Every row gives one point. Each copy is the shape, with its points in the same order, stretched, turned, moved and blurred by noise. Is it also mirrored, or only turned?
(in the rows, 128 means zero)

Shape:
[[ 96 137  66]
 [162 132  76]
 [ 70 130 173]
 [ 85 142 158]
 [116 125 134]
 [102 168 120]
 [ 83 124 128]
 [223 136 106]
 [143 137 135]]
Copy 1, 9 rows:
[[164 158  87]
 [167 185 150]
 [104  59  74]
 [119  67  95]
 [123 115 110]
 [156  89 118]
 [121 107  79]
 [167 194 219]
 [136 127 150]]
Copy 1 is: mirrored
Copy 2 (9 x 3):
[[180 171 146]
 [159 114 164]
 [130 155  73]
 [150 147  92]
 [135 123 112]
 [189 146 113]
 [143 150 109]
 [116  44 163]
 [142 108 116]]
Copy 2 is: mirrored

Shape:
[[ 76  86 163 120]
 [141  69 116 131]
 [ 82 165 140  99]
 [154 110  83 158]
 [ 92 102 161 153]
 [ 91 165 101 171]
 [162 162 105  85]
 [ 89  72 102 112]
 [153 138 131 106]
 [129  98  79 145]]
Copy 1, 10 rows:
[[104 206 139  99]
 [119 123  78  65]
 [142 161 194 191]
 [114  69  68 116]
 [ 93 193 106 123]
 [ 94 102 125 197]
 [180  91 154 165]
 [108 128 137  76]
 [160 130 124 142]
 [109  74  90 103]]
Copy 1 is: mirrored
Copy 2:
[[121 203  81  55]
 [145 139  78 113]
 [144 155 168  76]
 [130  92 117 149]
 [110 180  98  91]
 [100 108 179 112]
 [187 116 167 152]
 [130 134  90  44]
 [166 144 130 147]
 [126  94 118 118]]
Copy 2 is: mirrored

Shape (13 x 8):
[[ 70 131 178 131 118 168 153 169]
 [146 183  94 127  71 117  84 192]
 [ 51 129 102 125 154 125  96 131]
 [137 159  78 148 154  63 204  92]
 [114 144 176 100 139 135 117 153]
 [170 152 149 174  89 107 113 187]
 [122 121 104 164 136  49 170 102]
 [ 75  96  88 138 140 119 104  96]
 [ 75 103 112  92 190  83  86 132]
 [ 74 113 159  51 110 141 122 135]
 [169 144 125 157  96 160 178 200]
 [198 177 119 148 101 132 121 145]
 [121 182 115 152  98 135 123 149]]
Copy 1:
[[ 64  87 192 108 131 122 110 100]
 [ 60 163 101 167 125 142 161 129]
 [121  99 149 103 136 165 171 104]
 [176 166 114 120  90 119  92  83]
 [ 72 108 141 128 168 112 131 120]
 [ 48 164 110 164 159 149 101 124]
 [157 138 125 142 126 153  96  82]
 [158  84 145 108 114 177 151 123]
 [137 109 144 125 194 154 181 108]
 [106  50 184 142 136 102 156 116]
 [ 72 168 163 136 101 116  80 139]
 [ 85 170  81 140 115 120 104 150]
 [ 78 141 112 124 102 136 127 112]]
Copy 1 is: only turned
Copy 2 (13 x 8):
[[110 134  72 102 144 166 165 216]
 [222 139  40 177 125 141 198 138]
 [147 130  99 107 114 199  68 144]
 [137 116 159  49 114  51  97 111]
 [138 163 109 124 147 192 169 148]
 [144 169  55 168 117 103 215 141]
 [103 130 135  72  80  84 127 112]
 [123 104 126 123  84 175  81 124]
 [132 145 116  95 100 223  78  70]
 [144 110 127  96 123 238 188 166]
 [133 109  50 149 159  54 211 164]
 [183 154  95 179 147  87 195 129]
 [186 141  75 138 132 121 157 181]]
Copy 2 is: mirrored
Copy 3:
[[162 131 160  80  47  90 129 108]
 [153 154 142  87 210 142  84 135]
 [116  99 125 117 131  88 109  79]
 [ 94 163  99 149 146  65 158 169]
 [150 146 140 115  98 137 132 101]
 [157 180 173 132 138 130  86 160]
 [109 128 109 180 117  66 130 171]
 [105  79 138 154 137  84 131  97]
 [ 79  84  98 133 128 139 120  89]
 [159  95 117  98 110 131 147 103]
 [142 183 180  87 133 102 136 182]
 [152 189 161 138 185 138 130 143]
 [160 165 145 118 153  89 114 113]]
Copy 3 is: mirrored

Shape, 17 rows:
[[169 115 154 140 177 130  81 137 144  70 137]
 [122  98  70 155 130 153 171 146 107 205 143]
 [107 137  74 129 158 122 188 122  63 152 172]
 [118 157 102 105 124 121 161 160 107 187 166]
 [100 130 126 161 161 182 151 122 110 172 181]
 [118  88 180 110 150  92 113  90 126 108 117]
 [146 124 122 147 154 122  92  83 106 129  99]
 [175 121 204 114 174 156 120 148 154  99 134]
 [181 137 187 110 138 183  94 129 139  74  94]
 [200  61 187 134 129 171  81 148 110  76 142]
 [169 146 178 186 140  88 144 110 143  86 111]
 [102 121 166 160 126 117 130 122 130  82  92]
 [160 145 200 139 135 172 106 169  88  86 139]
 [127 123  93 138  99 153 148 101 133 127 180]
 [ 95 156  96 140 146 131 173 124 113 142 151]
 [148 141 173 147 128 112 102  93 113 135 145]
 [141 124 111 110 148 159 202 101  84 172 158]]
Copy 1:
[[115 101 130  89 150 124  62 129 168  69 163]
 [155 216 126 140  60 127 194 151 117 162 132]
 [190 160  95 127  96 110 179  85 149 168 134]
 [146 188 139 160  97 126 131  81 137 144 100]
 [155 170 158 108  96  78 180 108 116 159 153]
 [ 64  68  99  81 105 123  70 118 141 135 139]
 [138 105 132 120  99 136  85 156 158 151 170]
 [ 96 132 122  73 167 100  29 123 125  90 132]
 [113  96 130 105 202 131  31 164 109 111 140]
 [ 81 113 104  99 180  88  93 186 165  85 124]
 [ 88 130 101  80 151 177  53 114 193 163 169]
 [ 84  88 118  73 144 188 110 127 141 161 143]
 [125 125 137  91 200 110  88 125 168 127  98]
 [116 130 125 164 132 133 176 121 125 151 169]
 [156 147 127 122 107 146 155  85 126 163 146]
 [ 95 116 141 124 122 115  76 115 181 164 146]
 [166 178  83 127 112  83 140 120 106 182 136]]
Copy 1 is: mirrored
Copy 2 (17 x 11):
[[183 155 167  61 166 120 124 136 148 145 157]
 [ 87 112  74 127 124 120  88 161 119  53 108]
 [101  77 151  98 157  55  81 156  87  79  90]
 [ 61  83 138 149 132 109 126 114  93  64 115]
 [136  99  81  65 165 103 102  80 120  78  83]
 [185  85 153 108 160 114 171 176 128 142 161]
 [181 120 124 130 109  88  83 147 112 118 168]
 [164 130 153  86 195 119 181 100 185  96 151]
 [200 171 152 136 159 101 146  92 176  93 143]
 [249 198 156  81 187 144 143 149 169  37 136]
 [169  98 204  90  97 137 121 159 202 152 167]
 [164 107 146 108 128 157 110 154 177 166 113]
 [197 149 171 101 181 146 112  75 178  63 108]
 [154 140 141  99 111  75 128 136 101  88  80]
 [ 91  80 137 106 135  84 101 124 115 128  93]
 [193 108 158 116 115 120 133 110 127  87 152]
 [117  71 128 127 158  30 129 140 113  34 107]]
Copy 2 is: only turned
Copy 3 (17 x 11):
[[109  86 200 131 152 134 120  92 125 130 102]
 [144 201  92 108 132  86 148 149 156 133 164]
 [158 196  72 139 120 109  86 134 141 104 169]
 [196 175  89 131 143 104 113 162 109 122 148]
 [160 177 119 131  87 102 127 126 153 111 112]
 [130  92 173 137  98 120 145 160 109  85 174]
 [ 85 153 175 143 132 113 151 149 101  77 140]
 [149  57 184 105 142 105 115 117 132 106  86]
 [ 94  67 191 109 129  89 117 128  84 109  65]
 [105  73 207  92 133  68 133  57 108 120 111]
 [113  65 117 152 164 122 159 111 135  79 121]
 [102  87 115 127  98 141 156 143 102 116 135]
 [138  85 145  96 125 105 113  86  74  98  73]
 [134 153 113 170 104  68 125 119 134 149 136]
 [149 165  82 147 111 124 110 155 134 124 138]
 [141 121 157 157 126  97 155 129  95  66 131]
 [157 169  96 126 117  59  94 151 152  78 153]]
Copy 3 is: only turned
Copy 4:
[[138 115 138 106 152  83 181 135 108 104 151]
 [101 131 104 180  93 141 114  69 153 103 157]
 [103 148  41 145 125 126 145  95 156 144 186]
 [ 77 164  94 134 105 140  93 120 141 122 127]
 [109 135  90 204 153  84 149  83 178 134 172]
 [187 148 104 138 144  90 163 132  85 163 136]
 [155 145 137 128 140 106 177 115  99 156 192]
 [129  88 155 140 165  97 128 179 136 114 122]
 [117  85 195 120 184 131 150 178 120 131 137]
 [130  64 155 153 190  96 156 129  75  74 137]
 [106  95 137  83  98  91 158 164 102 159 145]
 [130 123 128 124 122 110 203 132 109 158 136]
 [ 73  83 149 145 182 105 170 175 111 105 151]
 [107 137  99 127 143 110 122  65 131 149 135]
 [100 153  82 135 112 123 148 107 167 153 155]
 [127 143 127 134 142  76 143 132  87 162 157]
 [118 112  80 171 145 135  89 115 166 158 172]]
Copy 4 is: only turned

Shape (16 x 12):
[[ 93  81 111 170 160 152 125 125 116 112  75 105]
 [170 108 112 177 112 149 123  90 151 171 160 176]
 [109 126 113 191 130 176 129 211 152 128 161 138]
 [130  99 158 146 130  89 168 170 107 102 129 155]
 [186 102 160 107 166 106 101 169  95  93 137  94]
 [ 72 126 126 172 135 155 103 178 148  92 150 175]
 [100  73 181 183 123 197 148 129  94 120 171 101]
 [180 126 155 121 123 248 141 107 180  49 128  79]
 [150 148 189  94 136 151 163 119 142 124 173 119]
 [138  89 115 167  98 182 132 155  95  94 142 110]
 [138  87 132 140 139 113 188 131  71 147 104 145]
 [147  87 129  57 137 161 142 111 146 137 166 135]
 [ 53 160 177 127 122 167 127 128 148 141 169 113]
 [189 180 147 104 140 175 159  48 130 115 207 124]
 [123 126 151  87 108 176 111 166 133 145 129 174]
 [118 103 137 130 186 159 133  93 106 175 139 171]]
Copy 1 (16 x 12):
[[113  95 160 144  89  80  91 134 113 121  99 100]
 [110  96 127 153 144 103 115 127 161 147  79 203]
 [134  60 160 183 118 124 124 195 106  68 114 157]
 [142 104  94 135  87 155 116 169 122 158 130 128]
 [124 159 158 149  69 169  56 141 126 137 149 159]
 [149  70 177 140 110 116 127 201 121  89  91 156]
 [ 87  82 129 113  98  79  87 157  62  74 131 183]
 [198 120 171 155 137  91  12 101  97  78 172 185]
 [148 154 125 128 147 126 106 129 120 105 154 172]
 [131  71 159 146  79 109  88 131  80 110 125 181]
 [107 126  80 142  93 117 125 131 102 170 107 122]
 [149 157 141 123 164 156  88 112 107 114  89 163]
 [125 114 161  95 150 106 161 162 111  40 122 156]
 [143 154 152 130 176  82 108 119 106 131 174 224]
 [185 129 134 143 115 142 133 132 119  85  74 174]
 [ 98 142 133 143 126  83 120 150 112 118  70 165]]
Copy 1 is: mirrored
Copy 2:
[[130 187 116  93 128 115 172  54 121 141  84 119]
 [ 83 192 136 141 113 146  70  77 163  95 149 114]
 [146 119 202  96 123 186 131  51 126  90 117  81]
 [128 157 166  86  43 129 165 109 120  98 146 105]
 [198 128 124  98  31 128 142 109 104 192 100 170]
 [109 113 203  84 142 121 128  66 107  77 111 103]
 [173 142 133  95  92 107 134  10 154  48 113 120]
 [187 117 131 111 179  73 160  17 207 203 158 119]
 [158  97 113 126 115 106 151 103 153 116 178 135]
 [177 174 173  98 106 120 130  61 164 117  90 128]
 [129 204 114  75  70 143 162 120 136  99 135 134]
 [160 122  90 103 131 108  95 137 159 131 129 108]
 [135  75 138 146 169  90 156  76 132  50 128 135]
 [173 161 118 157 157  83 113  93 161 138 216 168]
 [114  69 135  77 153 133 112 132 170 103 105 165]
 [111 156  80  74 142 140 105  89 119  93 143 152]]
Copy 2 is: mirrored
Copy 3 (16 x 12):
[[144  94 166 132 106 173  82 176 119 202 127 132]
 [ 94 135 114 116 161  76  63 141 112 139 123 160]
 [102 141 115 176 208 151 118 157 134 146 147 136]
 [143 152 148 119 109 144 186 146 112 122 151 157]
 [178 146 126 144  85 109 168 150 183 125 181 103]
 [ 84 135 150 186 162 163 123 183 126 105 112 134]
 [129 196  96 157 106 142 100 159 134 203 154 145]
 [164 164  75 197  95 107  66  70 212 174  63 172]
 [ 96 190  97 135 100  96 178  67 156 127 110 138]
 [170 170 120 146 145 151  74 160 164 169 149 148]
 [132 146 166  58 109 135 151 148 114 181 165 170]
 [ 67 160 104 109  80 127 110  87 177 120 152 151]
 [ 56 168  97 162 133 155 149 108 116 142  91  89]
 [101 228 139 134 126  46 123  29 174 123  85 147]
 [ 60 140  87 115 136 120 135 164 170 118 121 142]
 [ 40 140 163  92 105  96 118 156 128 169 144 153]]
Copy 3 is: only turned
Copy 4 (16 x 12):
[[128 151  94 130 129  50 128 111 179 125 121 166]
 [ 92  93 138 161 124 177 102 173 139 130 150 219]
 [137 167  76 164  85 182 132 219 142  99  97 152]
 [145 108 132  71 157 105 157 163 128 111 123 130]
 [124 121  75  68 179 115 120 161  88 132 151 125]
 [192 172 105 156  81 135 119 188 145  73 118 166]
 [105 171  85 202 195 103 174 130 158 108 108 143]
 [130 142  87 138 172 161  70 110 225  86 223  79]
 [101  91 142 136 168 142  99 149 112 128 141  85]
 [103 182  83 138 166 163 138 129 168  98 141 158]
 [ 70  98 144  85 196  79 137 123 139 136  91 169]
 [ 61  70 132 141 122 142  90  99 100  78 139 148]
 [140 151 130 209 106 137 129 141 117 126  91  97]
 [ 44 119 182 161 197 159  24 157 131 135 187 126]
 [147 102 107 129 129 182 108 126 117  88  97 160]
 [ 80  92 141 166 164  62  80 145 112 117  87 216]]
Copy 4 is: only turned

Shape, 16 rows:
[[107 123  78  86 155 138 116 126  93 136 141  97]
 [ 94  86 144  94 115 126 149 132 102 123 176 127]
 [118 124 122 130 160  82 158  96  63  84 169 134]
 [ 91 151  91 151 117 121 164 118 119  72 183 142]
 [126 119 139 114 107 107  89 145 169 176 115 113]
 [ 88  85 111 102 193 123 116  96 129  65 152 116]
 [141  90  86 111 149 109 114  93  94  88 155 117]
 [108  83 109  96 152 145 154 128 152 190 168 111]
 [ 99 122 130 100 168 132 120 165 103 108 161 110]
 [172 141 149 138 107 170 148 146 145 146  83 164]
 [ 98  90 109  83 123 116 165 137 127 110 111  85]
 [157 212 201 178  94 155 178  97 141 114  90 153]
 [132 143 166 179  83 162 150 142 131 131  70 185]
 [ 87 145 138 119 132 115 161 134 141 169  96 170]
 [ 82 104 114  42 120 143 116 110 126 143 151 134]
 [154 166 157 105 105 125 172 160 174 142 107 186]]
Copy 1, 16 rows:
[[121  98  90 133  96 150 103 168 145 153 149 132]
 [130 136  87  89 135 159  75 110 143 148 101 134]
 [ 93 124 109  90  86 129  82  91 147 126 133  99]
 [115 142 115 143  89 175  92  71 128 137 127 133]
 [171 112 156 123 156 124 132 180 128 145  76 163]
 [ 92 135  74 122 147 153 117 135 107 139 110  86]
 [119  95  98 116  96 129  91 123 147 120 124 101]
 [140 129 126 155 164 149 139 169 192 138 113 117]
 [ 96 150  74 100  98 171 102 148 130 166 112 141]
 [134 171 132 149 130  96 151 118 137 121 136 184]
 [145 151 123 146 131 147  95 158 117 188 158 126]
 [147 175 140 117 136 111 164  57  96 130 169 185]
 [119 176 158 124 137 116 123  92 114 108 134 198]
 [109 141 161 145 169 121 130 128 151 167 123 172]
 [138 100  75 131 162 152 107 140 128 153  82 149]
 [137 176 155 146 148 112 141  98 129 168  86 180]]
Copy 1 is: mirrored
Copy 2:
[[164 134 125 156 149 140 121 145 134 159 118 197]
 [130 176 159 187 103 153 117 142 110 126 133 159]
 [151 136 175 157 100 174 139 166 137 152  89 124]
 [123 132 211 174 117 155 147 190 116 137 153  96]
 [161 162  94 118 122 117  68 125  96 115 170 140]
 [185 143 136 199 159 159 109 174 133 128  71 157]
 [184 124 123 176 122 169 103 171 158 159 111 152]
 [125 184  85 166 155 191 105 134  93 137 144 199]
 [136 158 150 169 157 125 102 123 131 144  98 171]
 [ 80 106  83 112 110 126  84 135 116 123 161 154]
 [133 178 106 163 130 109 122 163 123 146  98 191]
 [ 48  86 156 107  69 106 116 173  54 129 143  83]
 [ 95  97 121 129  83 113 129 138 108  91 176  98]
 [124 146 136 105 107 135 134 142  91  87 151 150]
 [158 154 160 173 113 140  97 157  98 107 153 192]
 [ 57 139 139  84  94 132  72 156  93  94 167 139]]
Copy 2 is: mirrored
Copy 3 (16 x 12):
[[142 188 140 157 174 142 118 157  81 129 144 132]
 [147 121 142 172 162 108 110 138 135  85 112 108]
 [104 118 162 183 216 103 157 165 151 143 120 112]
 [111  96 161 157 146 124 160 207 150 116 127 127]
 [156 157 111  85 125 139 137  95 131 111  84 140]
 [ 60 175 176 134 172  82 160 131 127  65 152 119]
 [100 188 157 154 196 105 151 152 157 115 165  99]
 [140 169  91 161 140 119 111 126 118  83 137 158]
 [110 125 151 179 164 145 126 121  95 111 117 102]
 [175  83  95  61 134 140  86 103 146 156 170 174]
 [158 146 167 109 154 154 125 141 118  51 116 154]
 [198  15 111  58 141 112 163 137 151 171 149 175]
 [188  55 133  51 106 117  80 103 167 168 146 199]
 [158  97 116  72 135 124  77 124 101 140  83 204]
 [168 169 126 113 161 109  80 156  71  88 115 119]
 [167  44  85  52 138 166  86 132 127 135  96 159]]
Copy 3 is: only turned
Copy 4 (16 x 12):
[[114 107 125 166 141 191 105 137 150 131 133 107]
 [116  32 155 160 113 160 123 172 121 156 106 121]
 [128  71 125  97 128 144 210 183 137 146 145 107]
 [148  60 137  94 146 143 153 153 123 127 195 186]
 [134 165 158 152 123  99  49 125 132 130  95 120]
 [134  86 120  94 106 192 102 175  79 127 174 105]
 [143 110 136  89 170 183 137 162 122 137 122  86]
 [ 80  70 111 185 154 169  55 145 123 193 113 126]
 [120  51 132 153  88 133 113 150 132 117 170  83]
 [131 147 103 153 182  76 165  83 102  89 101 162]
 [126  97  98 117  92 163  74 149 163 135  93 143]
 [ 95 144 109  89 176  27 249 111 100  49 132 204]
 [154 143 124 146 131  70 199  52  76  76 129 209]
 [140 132 107 203 110 101 132 123 115 141 135 200]
 [138 100 158 210 156 200  72 187 101 142 108 146]
 [162 134 101 167 177  44 133 157 125 115 117 182]]
Copy 4 is: only turned

Shape (18 x 12):
[[101 113 171 146 131 108 128 137  93 177  76 158]
 [177 182 105 125 101 145 183  98 184 116 156 114]
 [156 130  94  38 117 145 166 114 145 146  94  79]
 [106  89 168 138 151  78 109 125 137 153 135 200]
 [140 134 161 130 108 166 107 127 141 127 218 178]
 [147 123 152 151 150 176  92 127 168 136 148 160]
 [ 83  79 206 177 129 123 102 148 106 138 137 156]
 [107  94 192 154 138  94  73 143 143 135 132 130]
 [107 109 171 111 101 129 139 197  91 155  86 143]
 [164 179 143  95 135 113 152 138 110 121 104  97]
 [130 133 125 161 161 173 107 157 112 114 171 163]
 [142 117 145 131 131 174 153  79 163  72 153 151]
 [177 124  99  60 135 112 193 129  85 136  91  86]
 [120 195 105  87 127 162 139 121 153  89 132 140]
 [148 167  56 122  90 167 128  76 146  94 170 111]
 [137 121  96 109 127 133 182 199 113 161  80 103]
 [ 75  96 169 133 160 100 136 121 159 127 168 136]
 [171 143  99 107 100 125 133 118 172  62 142 142]]
Copy 1, 18 rows:
[[116 155  86 163 137 106 141 134 197 137 157  62]
 [152  90 180 116 174 141 105 141  96 173  98 108]
 [151 143 239 126 104  72 158 129 136  98 138 123]
 [114 193  46 143 172  95 136 122 179 151  86  97]
 [125 146  85 140 233 118 114 123  55 145 129 113]
 [113 152  96 147 217 166 137 129 124 123 143 117]
 [ 74 129  30 160 183 114 134  97 167 151 147  84]
 [ 91 138  45 157 178 105 119  94 186 158 147 151]
 [118 150 126 186 124 100 148  85 150 138 183  74]
 [177  98 151 141 121  96 157 127 130 153 155 148]
 [142 135  81 126 166 181 153 123  71 124 140 101]
 [102  93 109 144 202 136 134 123  93 108  71 110]
 [154 130 214 124  65  64 185 149 106 130 120 109]
 [196 102 145 134 147 137 120 107 108  91 128 141]
 [155  90 167 108 135 138  75 149  61 101 120 117]
 [141 147 207 140  68 145 172 103 140 153 165  65]
 [106 126  61  99 184  99 140  89 177 155  79 116]
 [143 112 144 165 135 127 107 102  88 132  90 157]]
Copy 1 is: only turned
Copy 2:
[[127 129 105 123 166 117 147 116 152 132 127 142]
 [108 160 230 137  64 115  78 164 100 125 160 134]
 [152 145 164 166  76 132  88 208 132  99 133 208]
 [167 130  82 117 123 135 147  58 157 195 125 120]
 [109 116 141 120  89 161  72  64 129 154 107  94]
 [100 112 106 141 109 121  98  77  99 170 141  70]
 [110  92  77  92 153 133 138  67 128 177 110 113]
 [137  99  79 127 165 145 149  78  92 191 117 120]
 [142 109 126 122 174 129 110 161 168 109  98 157]
 [109 166 198 147 125 100 111 190 107 111 111 167]
 [ 87 134 121 120  90 130 114 117 121 165 112  68]
 [ 94  96 171 106  24  93  91  87 133 145 128 114]
 [126 163 194 157  84 108 117 249 166 111 114 213]
 [129 143 177 130  50 108  97 134 105  86 108 115]
 [114 131 190 132  28 162 117 134 103 115 139 115]
 [137 161 148 128 139 117 104 242 143 105 135 159]
 [153 136  93  88  91 136 132  79 110 192 119 148]
 [145 103 200 139  52 118 108 133 118 134 120 111]]
Copy 2 is: only turned
Copy 3:
[[100  34 169  96 153 119 157 135 148 137 141 170]
 [162 221 103 198 114  83  90 107 160 129 104  92]
 [163 214  58 170 181 146 134 161 127 147  99 170]
 [109  55 162  86 116  74 171  56 131 106 146 151]
 [ 84 122  45 126  59  73  94  84 128  86 137  96]
 [126  89 103 142  76  95 149 131 104 100 139  77]
 [ 56  13 146  80 119 102 135  65 104 145 178 123]
 [ 63  39 149  77 131 107 174  57 107 129 133 106]
 [ 69  65  72  97 149 154 165 116 162 161 146 171]
 [126 153 111  92 160 143 150 156 166 148  92 115]
 [136  98 113 107  69 149 117 129 143 118 163  93]
 [116 161 128 153 101  55  85 114  85 135 192  88]
 [169 202  97 106 216 168 117 168 167 144 117 165]
 [132 181  95 144  71 123 131 149 134 150 127 122]
 [141 231 124 200  94 127  44 144 144  89 136 119]
 [177 145  85 147 171 203 157 128 193 176 127 165]
 [129  88 148  98 121  88 142  13  86 172 144 125]
 [116 209 109 153 102 105 122  95 152 103 146  98]]
Copy 3 is: only turned
